Rows are points. Each copy is the shape, with its points in the same order, stretched, turned, moved and blurred by noise. Some copies are also mirrored. Which?

Shape (9 x 3):
[[ 0.05  0.14  0.07]
 [ 0.46 -0.31 -0.41]
 [ 0.03 -0.47 -0.37]
 [ 0.48 -0.28 -0.15]
 [-0.03  0.36  0.24]
 [-0.20  0.52 -0.03]
 [-0.53 -1.05  0.32]
 [ 0.00  0.25 -0.09]
 [-0.66 -0.77  0.29]]
Copy 1 (9 x 3):
[[ 0.23  0.12  0.00]
 [ 0.61 -0.24 -0.60]
 [ 0.27 -0.48 -0.45]
 [ 0.69 -0.21 -0.30]
 [ 0.16  0.34  0.17]
 [-0.10  0.48 -0.02]
 [-0.02 -1.20  0.28]
 [ 0.13  0.22 -0.15]
 [-0.19 -0.95  0.30]]
Copy 1 is: only turned
Copy 2 (9 x 3):
[[ 0.12  0.04 -0.04]
 [ 0.41 -0.42  0.64]
 [ 0.04 -0.54  0.45]
 [ 0.48 -0.33  0.30]
 [ 0.00  0.28 -0.19]
 [-0.16  0.48  0.13]
 [-0.36 -1.14 -0.47]
 [ 0.04  0.20  0.18]
 [-0.51 -0.83 -0.48]]
Copy 2 is: mirrored
Copy 3 (9 x 3):
[[ 0.07  0.04  0.18]
 [-0.05 -0.68  0.74]
 [-0.10 -0.71  0.27]
 [ 0.22 -0.48  0.71]
 [ 0.10  0.35  0.20]
 [-0.21  0.32  0.07]
 [ 0.39 -0.92 -0.53]
 [-0.07  0.05  0.24]
 [ 0.27 -0.64 -0.68]]
Copy 3 is: mirrored

Shape (11 x 6):
[[ 0.32 -0.13 -0.04  0.08 -0.42 -0.06]
 [ 0.33 -0.02 -0.14 -0.49 -0.42 -0.08]
 [-0.53  0.44 -0.25 -0.49  0.68  0.43]
 [ 0.16  0.39  0.06 -0.19 -0.28 -0.06]
 [-0.18 -0.13 -0.11  0.22  0.86  0.04]
 [ 0.33  0.06 -0.14  0.06 -0.33  1.28]
 [ 0.05 -1.18  0.03  0.24 -0.28  0.10]
 [-0.67  0.45  0.58  0.05  0.00  0.51]
 [ 0.36  0.41  0.08 -0.04  0.71  0.14]
 [ 0.37  0.05  0.80 -1.01 -0.12 -0.06]
 [ 0.19  0.43  0.08  0.25  0.52 -0.05]]
Copy 1 (11 x 6):
[[ 0.15  0.01  0.05  0.00 -0.45 -0.25]
 [ 0.05 -0.03 -0.22 -0.54 -0.52 -0.35]
 [-0.89  0.25 -0.66 -0.48  0.17  0.35]
 [-0.10  0.40 -0.16 -0.31 -0.46 -0.18]
 [-0.44  0.01 -0.13  0.16  0.58  0.06]
 [ 0.25 -0.05 -0.22 -0.15 -0.56  1.04]
 [-0.06 -0.90  0.56  0.22 -0.25 -0.16]
 [-0.88  0.51  0.29 -0.13 -0.43  0.46]
 [ 0.02  0.55 -0.22 -0.21  0.48  0.20]
 [-0.10  0.27  0.48 -1.17 -0.26 -0.23]
 [-0.09  0.59 -0.15  0.08  0.32  0.03]]
Copy 1 is: only turned
Copy 2 (11 x 6):
[[ 0.27  0.09 -0.12  0.10 -0.56  0.01]
 [ 0.16  0.16 -0.10 -0.40 -0.39  0.28]
 [ 0.00  0.73  0.27 -0.35  1.07  0.24]
 [ 0.00  0.45  0.02 -0.13 -0.41  0.18]
 [ 0.05  0.22 -0.16  0.35  0.90 -0.07]
 [ 1.31  0.39  0.58  0.06 -0.06  0.36]
 [ 0.35 -0.86  0.19  0.28 -0.28 -0.27]
 [-0.25  0.61  1.14  0.16  0.19  0.03]
 [ 0.12  0.51 -0.12  0.47  0.54  0.44]
 [-0.45 -0.09  0.36 -0.42 -0.31  0.97]
 [-0.04  0.57 -0.06  0.69  0.45  0.26]]
Copy 2 is: mirrored

Shape (15 x 9):
[[ 0.14 -0.09 -0.10  0.60  0.15  0.19 -0.28 -0.01 -0.01]
 [ 0.08  0.40  0.45  0.10  0.09  0.07  0.21  0.43  0.41]
 [ 0.25 -0.27 -0.31  0.50  0.34  0.62  0.23 -0.76  0.39]
 [-0.11  0.07  0.41 -0.53  0.30  0.09  0.13  0.24 -0.37]
 [-0.23 -0.17 -0.37  0.31  0.75 -0.76  0.04 -0.10  0.08]
 [ 0.25 -0.35 -0.30  0.16  0.02  0.16  0.20  1.18  0.58]
 [ 0.53 -0.43 -0.40  0.44 -0.25 -0.07  0.11 -0.09  0.66]
 [-0.65 -0.10  0.79  0.34 -0.83  0.49  0.37 -0.49  0.59]
 [ 0.65 -0.23  0.15 -0.01 -0.35  0.06  0.67 -0.51 -0.02]
 [-0.33 -0.34  0.36  0.56  0.36 -0.66 -0.26 -0.42  0.71]
 [-0.31 -0.20 -0.68  0.30  0.32 -0.05  0.06 -0.44  0.17]
 [ 0.46 -0.47  0.73  0.24  0.54 -0.31  0.11  0.22 -0.24]
 [ 0.64  0.43  0.85  0.09  0.17  0.67 -0.42  0.36 -0.05]
 [-0.12 -0.16 -0.06 -0.01 -0.03 -0.05 -0.39  0.37  0.80]
 [ 0.62 -0.28 -0.05 -0.18  0.38 -0.73  0.04  0.53  0.37]]
Copy 1 (15 x 9):
[[ 0.42  0.08 -0.01  0.07 -0.19  0.43 -0.22 -0.07  0.14]
 [ 0.11  0.11  0.40  0.12  0.18 -0.37  0.00  0.25  0.64]
 [ 0.51 -0.15 -0.66  0.23 -0.01  0.58  0.30 -0.72  0.55]
 [-0.22 -0.19  0.13 -0.26  0.55 -0.42  0.05  0.22 -0.16]
 [ 0.83  0.36  0.11 -0.90 -0.19  0.17  0.48 -0.11 -0.02]
 [ 0.21 -0.52  0.04 -0.37 -0.41  0.14 -0.03  1.01  0.84]
 [ 0.80 -0.40 -0.27  0.10 -0.78  0.05  0.13 -0.10  0.61]
 [-0.72 -0.21  0.55  0.86 -0.49 -0.06  0.56 -0.80  0.72]
 [ 0.57 -0.55 -0.32  0.63 -0.07 -0.50  0.51 -0.21  0.03]
 [ 0.60  0.07  0.76 -0.47 -0.40  0.16  0.28 -0.91  0.41]
 [ 0.38  0.29 -0.50 -0.44 -0.44  0.34  0.39 -0.34  0.20]
 [ 0.72 -0.55  0.65 -0.13  0.52  0.04  0.13  0.05 -0.21]
 [ 0.09 -0.17  0.31  0.54  0.75 -0.13 -0.87  0.11  0.31]
 [ 0.07 -0.20  0.19 -0.48 -0.53 -0.11 -0.27 -0.06  0.82]
 [ 1.00 -0.43  0.21 -0.69 -0.11 -0.53 -0.02  0.39  0.28]]
Copy 1 is: mirrored
Copy 2 (15 x 9):
[[ 0.10  0.03 -0.02  0.53  0.18  0.25 -0.31  0.09  0.01]
 [ 0.07  0.55  0.72  0.35 -0.06 -0.04  0.24 -0.01  0.28]
 [ 0.69  0.19 -0.46  0.13  0.80  0.43 -0.02 -0.01 -0.13]
 [-0.27 -0.18  0.70 -0.25  0.06 -0.11  0.20 -0.39 -0.24]
 [ 0.16 -0.23 -0.20  0.55  0.54 -0.75  0.08 -0.19  0.48]
 [ 0.23 -0.22  0.34  0.71 -0.45  0.47  0.79  0.22  0.87]
 [ 0.92 -0.01 -0.30  0.32 -0.06  0.23  0.08  0.53  0.56]
 [ 0.06  0.46  0.52 -0.38  0.76  0.42 -0.22  1.27  0.01]
 [ 0.96  0.04  0.30 -0.19  0.00 -0.05  0.10  0.39 -0.45]
 [ 0.23  0.04  0.20  0.41  0.82 -0.44 -0.61  0.33  0.84]
 [ 0.06 -0.04 -0.54  0.10  0.51 -0.14  0.10  0.18  0.14]
 [ 0.44 -0.43  0.83  0.67  0.27 -0.19 -0.30 -0.19 -0.03]
 [ 0.05  0.56  0.92  0.27 -0.18  0.61 -0.39 -0.49 -0.23]
 [-0.02 -0.04  0.15  0.09 -0.04  0.26 -0.06  0.13  1.03]
 [ 0.70 -0.29  0.47  0.57 -0.37 -0.45  0.26 -0.30  0.75]]
Copy 2 is: mirrored
